Every row gives one point. A path goes straight from each point to the next, and from the last back to the first. The post is the endless flat space through its rows: a point in 2 columns, a line in 3, a plane in 4, and so on, so that a path can go around it. How many times does the path go around the post? Going back the other way cancels.
In the rows, 128 means zero.

Post (1 x 2):
[[132 140]]
Path (25 x 2):
[[ 90 127]
 [142 108]
 [186 128]
 [128 164]
 [ 91 162]
 [128 119]
 [166  89]
 [173 173]
 [ 99 173]
 [110 126]
 [148  89]
 [151 133]
 [145 163]
 [100 172]
 [ 96 100]
 [165  82]
 [176 139]
 [145 120]
 [189 151]
 [120 166]
 [ 92 150]
 [131 102]
 [188 130]
 [143 154]
 [ 96 164]]
Times around: 5

Post (8 x 9):
[[107  87 126 133 188 190 115 150 133]
 [195 157 114 100  90 133 133 120 106]
 [177 186  97 118  98  79 148 122 100]
 [ 91  90  97 103 109 104 133 164 118]
 [104 114 109 100 167 160 118 143 154]
 [189 135  96 142 115 116 123  83 135]
 [154 165 130 147 101 123 138 113 142]
 [102 104 128 105 142 107  99 164 134]]
Path (24 x 9):
[[169 138  61 126 156 139 111 123 113]
 [114  83 134 104 147 218 125 164 151]
 [130  93 110 107 141  98 119 158  94]
 [140 133  93 139 164  91 122 115 110]
 [115 175 139  91 117  97 117 178 112]
 [189 167 122  67  90 137 130 165 118]
 [114 115  46 132 160 138 138 137 159]
 [181 185  76 166 182 110 131  81 123]
 [118 179  97 141  75  66 181 122  90]
 [ 88 212 151 137 157 130  98 152 177]
 [142 172 142 100 131 131  99 164 118]
 [173 127 139  98 107 116  93  97 119]
 [154 147 147 146  72 160 189 117 146]
 [168 111 104 147  67 117 138 152 116]
 [147  90 124  67 154 165  60 165 122]
 [128 110 131 179  70 154 157 117  68]
 [112 153 158 150 134 107 157 131 136]
 [124  95 123 180 109 141 147 115 104]
 [159 170 104 102  67  87 129 146 103]
 [142 114 105 137 102 154 126 150 142]
 [166 170 120  64  97 123 120 140  99]
 [ 88 144 105 171 161 104 182 118 102]
 [117 138 139 103 134  84  97 149 174]
 [178 124  68 105 143 149 138 138  92]]
Times around: 1
